Each row is a point. Examples show where two turns around zero, p and q, send a point. Write where each new point lands after one turn and then the other. Backwards means that the second turn is done in reverse. Each puzzle has new turns, and all numbers are rounded.

Turn p:
[ 9 18] -> [-12  16]
[ 25 -25] -> [34 11]
[-48   0] -> [-22 -43]
[24 -1] -> [12 21]
[-10   8] -> [-12  -5]
Turn q:
[-33   5] -> [-30 -14]
[ 47 -10] -> [45 18]
[-26  19] -> [-32   1]
[  2 -14] -> [  9 -10]
[9 0] -> [7 5]
Where do these land?
q, then p: [ -6 -26] -> [27 -3]
q, then p backwards: [30 16] -> [34  0]
p, then q backwards: [19 31] -> [ 2 36]
q, then p: [ -8 -13] -> [14 -6]
q, then p: [-35  -8] -> [ 12 -34]

Turn p:
[16  1 48] -> [ 27 -39  18]
[ -8  24 -12] -> [12 25 -3]
[ 23 -13  -7] -> [ -7 -15 -21]
[-43   8 -11] -> [-11  35  26]
[ 11 -14  -5] -> [-11 -11 -11]
[  2  -6 -12] -> [-10   3  -9]
Turn q:
[-15  -6  16] -> [ 2 -9 21]
[-41 -21  -9] -> [-35 -23  22]
[39  0 -9] -> [ 19   4 -35]
[-9 15  1] -> [-4 14 10]
[26 12  1] -> [ 18  14 -17]
Where do these land?
q, then p: [-28   8 -18] -> [ 2 15 31]
p, then q: [ 25 -11 -29] -> [-38   2 -13]
p, then q backwards: [ 18 -21   6] -> [ -2 -27  -9]
p, then q: [11  7 19] -> [ 13 -13 -13]
q, then p: [-25  17  22] -> [ 26 -17  21]

Turn p:
[-13  -2 -25 -23] -> [-28   6 -17  14]
[-30  10 -12  21] -> [-3 23 22 24]
[ -9 -20  -4 -22] -> [-27 -15  -4   1]
[-37  18  17   7] -> [-12  28  33  -7]
[ 41 -16  28  15] -> [ 36 -34   0 -22]
[48 11 -4  2] -> [ 34  -7 -34 -10]
Turn q:
[ 14 -18 -22  12] -> [  7 -33  -2  -3]
[-14   0  11 -39] -> [-36  21  -1 -10]
[ 31  13   5 -41] -> [-12  14  13 -48]
[-25  10 -10  39] -> [ 25  -2 -23  35]
[-6 -5 16 30] -> [17  0 12 28]
Where do these land?
p, then q: [  9 -47 -26  16] -> [  9 -42  18  33]
p, then q: [-8 41 -7  8] -> [ 26  25 -13 -20]
p, then q: [ -8 -39  13   7] -> [-19 -10  27  25]
q, then p: [-12  34   2 -14] -> [  0  32 -22   3]
q, then p: [ 19 -13   3  17] -> [  8 -24   5 -13]
q, then p: [  1  24  15 -34] -> [-18  36 -10 -17]

Turn p:
[ -5  -9  11 -18   0   4] -> [  0 -17   1 -10   5  13]
[-15  24 -21  23  21  -6] -> [-16  35 -22  17   4  -6]
[  2 -10 -17  12 -29 -13] -> [ 11   6   1 -17 -17 -28]
[  7  -5   5 -23 -19  23] -> [ 15 -16  11 -11 -18  22]
[ -6 -11  27 -35 -25   9] -> [  2 -28  19 -33  -4  24]
[-10  -1  11  19  22  13] -> [-24  -6  -7  23   1   2]
[ 37  20  -2  20  17 -20] -> [ 14  24  20  31  21 -18]
[ 5 19 18  6 21 -8] -> [-14  10  12  17  22   6]
[-16 -27 -32  -5  -7  -3] -> [ 13  -8 -35 -17 -12 -14]
Turn q:
[ -4  19  18 -11  18  10] -> [ 10  15  14 -16  14 -17]
[ -1   1  12 -32   9 -15] -> [  3  -5   9  -5 -11 -35]
[-26  -7 -13  20 -14  -1] -> [-26   2   7   2  -7  27]
[ 20  18  19 -18  20  -5] -> [ 24  11   1   0   9 -33]
[-12 -37 -24  32 -21  14] -> [-29 -23 -17   3   2  46]
[ 8 -1 20  7 -2 -9] -> [ 2 -2  6 18 13 -8]
[  1  -1 -17  10 -37  14] -> [  9 -14   5   4 -13  38]
[ 16  11  13 -29  32   3] -> [ 20   8  -7 -18   8 -39]
[ -3  -2 -27  21  -5 -11] -> [-13  11 -16  11 -14  21]
Where do these land?
q, then p: [ -3  37  -4 -22  11   9] -> [ 18  14  32 -10  14  16]
q, then p: [ 12 -11 -14  16 -20 -20] -> [ -7   2  -7   9 -32 -19]
p, then q: [-22 -15   7  12 -18   4] -> [-16 -17  15  -1 -22  -1]
q, then p: [ 11  -7   2 -22 -14   9] -> [ 18 -21   6  -3   1 -11]
p, then q: [  5   2  20  15   8 -14] -> [-20  11   7   6  12 -13]
q, then p: [ 22 -13  -4  29  -3  -5] -> [ -1   8 -21  26 -16 -10]
p, then q backwards: [ -6  27 -11 -48  38  -4] -> [18  9 -8 51  4 40]
p, then q: [-18 -20   4  20  -2  21] -> [-24 -16   6   6 -16  20]

Turn p:
[-12 -34 -10   2 -31   4 -18 -13] -> [-31 -11 -15  25 -12 -26  -3  10]
[-16 -10  12  -7 -13  19  -5  19] -> [-13  18  13  17   7 -13  15   7]
[ 36  18  14  -3  25  12   3 -12] -> [ 23   2  12 -15  -5  32 -14  24]
[ -7 -17   6   8  10  -3  20  15] -> [ 14  -2   1  13  -4   1  26 -10]
[  7  30  15  14 -11 -27  11  -5] -> [ 31  15 -13 -16   1 -11 -21 -13]
[ -3  27  19  -4  31  -6  16 -39] -> [ 34 -18  27  -4   2  17 -35 -13]
[ 20  11 -43   6 -27  30  -4  20] -> [-45  33 -19 -17 -18  19   5   2]
[-25 -20  -1  19  -9   2 -28   5] -> [-19  -4 -18  31  21 -13   3   1]
[  0  -5 -12 -36  27 -31   5  10] -> [  6 -34  14 -35  10  -6  23  -6]
Turn q:
[  6 -28   9 -24  25 -14 -18 -24] -> [ -3 -37  22 -23   4  -7  14 -24]
[-22  -6 -20  -2 -36 -32 -11  10] -> [ -8  31   7  17 -31   6  21 -26]
[  1 -15   0  14 -23  -2 -14  22] -> [  3  -1  -3  23 -30  12  -6  -4]
[-26  -3 -12  -2  -9 -19 -46  18] -> [-20   8  -4  -1 -47 -14  -1 -28]
[ 15  -8 -27 -23  -6  -5 -11  18] -> [ 10   6   3 -24 -29  19  11  -1]
[22 28 20  3 12  2 21 -4] -> [ 26  -1 -10  -1  26 -18  -1  22]
[ 19  14   3  26  21  21  24 -32] -> [ 11  -7 -17  -3  53   6 -20   4]
[-13  -2 -12 -20  -7  10 -13   0] -> [-14  10  16 -15 -14   3  -6  -1]
[  5   8  22   1  -4  21  21 -10] -> [  7  -2  12  11  24  -4 -13  23]
[-6 11 17 27 26 17 48  3] -> [-11  -8 -27  18  44  -1   2  36]
Where do these land?
q, then p: [ 10 -12 -40  -8   0  -7 -15  23] -> [-31  18  19  -6 -29 -10 -11   2]
p, then q: [  5  -8 -22 -15  32  -3 -16   3] -> [-26 -22  14  -6   1  16   6  19]
q, then p: [ 10 -17  21  18 -18 -20  22 -40] -> [ 38 -16  -6  25  -7  37 -11   7]
q, then p backwards: [ 11  46  10  -1  -9  18 -19   0] -> [ 11  26  29   0 -32 -15  -4 -16]
q, then p: [ -2   7  -3   7  -1  17 -32  13] -> [-25   0 -13  -4  10 -21 -12  10]
q, then p: [-34 -25  24  -5 -24   1  38 -42] -> [ 50   1  16  45  27  21  -2 -14]
q, then p: [-14 -17   4 -17   3 -36  17   8] -> [ 24   6  10  10 -28  -6   9 -28]
q, then p: [-1 -6 15 21  2 -3 -3 -2] -> [ -1 -12 -20  13   0   6  -1  -2]
q, then p: [-1 23 -7 24  4  7  7  0] -> [-14  -5 -11 -16  15  19  -4  -9]
q, then p: [ 14   9  -3 -24  11  28   0  38] -> [-22  25   2 -20   5 -21  33  14]

Turn p:
[ -1 -16  -2  12  18  -8 -12  13   9] -> [ -5 -11 -11  -7   0  19 -17   7 -12]
[ -1  -8   9 -15  13 -11   0  -7 -10] -> [  3  -1 -15  -2   6 -13   4  16  -8]
[  5  22  -5   4 -13  -1   8 -14 -19] -> [  4   1  -2  15   6 -11  15 -14  23]
[  7  23  -1   2  -9  20 -19 -14   8] -> [-25  15   8  17  -7  -6   2 -20   2]
[  7  -2   7   3  10  25  -1  -3 -12] -> [  3  10   1  24   2   7   8   2 -14]
[  6   2 -15  -5  -6   4  11  -1  -6] -> [  8   0   4  -4   6   0  15 -12   1]
[ -3 -20   3   2 -17 -12   7  -5   6] -> [  3 -18   9 -12 -14  -3   6  12   5]
[  5 -14   0   0 -19  -8 -21  32   2] -> [  3   7 -12 -22 -31  21  -5  -1   3]
[-29  30   7   2  -5  -4   9  23 -19] -> [ 17  29  -2   0  14   4 -13   6  36]
[ 10  -5   9  -2   5  -6  14 -10  20] -> [  4 -16  11  -1  -2 -17 -10  -1 -13]
[ -5 -12 -13  -3  22   1   4 -16  22] -> [-15 -16  11  -8  20  -3  -4   3 -22]
Turn q:
[-10   2  15 -48  -4  -8 -18  -2   4] -> [ 17  -1 -17  -5   7  13 -46 -10   7]
[  4 -13  -9  13  -6 -12 -10   8  15] -> [ -4 -14  -2  11  -8  20  12   4  -5]
[  0 -17  -7 -31  -6   7   4 -11   2] -> [ 20  -7 -20 -15  -4  -1 -12  10  13]
[ 12  -1 -10  16  23  10  -1  -4  -4] -> [ 9  8 -1  7  4 -9 28 -7 -5]
[ -1  -2  -5   3   3 -14   2  -6 -10] -> [  0  -8  -2   7  -7 -12  -1  -2  -8]
[ -1  -6 -11   7  -3  13  -1   9 -11] -> [11  6 12  0 -6 -1  9 13 -3]
[ 4  3 43  6 -2 -7 -8  8  1] -> [-13 -10  23   8  18   7 -13 -21  16]
[13 22  6 18 -6  7 -1 -6 -6] -> [-17  20  11   7  -6  -8   8  -9   9]
[ 11   7 -10   3   4  -4  10  10   1] -> [-7  6 -6 12  6 -4  7 12 -3]
[-33   5 -13  13  -2   9  22  -6   8] -> [-15   1   2 -33  -4  -6   8  11 -23]
Where do these land?
p, then q: [ 11  12  -4  -8 -16   6  10  -2 -22] -> [-24  -1 -16   1   0 -12  12   2   8]
p, then q backwards: [  2  -9   7  16   0 -30   2 -12   2] -> [  3 -24   5 -11 -10 -19  16  -7   1]
q, then p: [ 6 22 -1 -7 -9  2 27 -8  3] -> [ -9  10  -3 -25  16   0 -13   0  15]
p, then q: [-18 -24 -18   6  12   7 -13  15   6] -> [ 26  19  12 -18  15  -1  -6   9   2]
p, then q: [-25   1  -7  -3  18   4 -23   2  -3] -> [  9  21   5 -11  14   5  -4   2 -26]
p, then q: [ -1 -19  -6  21  26  13 -19   5   7] -> [ 28  13  28 -14  -4  -3   9   3  -8]
q, then p: [ 14  -9   9  -1  13 -19   3   7   5] -> [ -3 -21   1   4   9  17  -3   7  -9]
p, then q: [ -9   9  15   0 -15   6   6   7  -9] -> [-21   8  -1   8   5  12   2  -1   8]
p, then q: [ -1   3   6 -20 -11  11   6 -16   0] -> [-22  -9   2   7   8 -12 -12   0  -3]
q, then p: [ 20  15  -1  -3 -19  -1   2   0  11] -> [-12   8  19  -7   5  10 -13  -7  11]
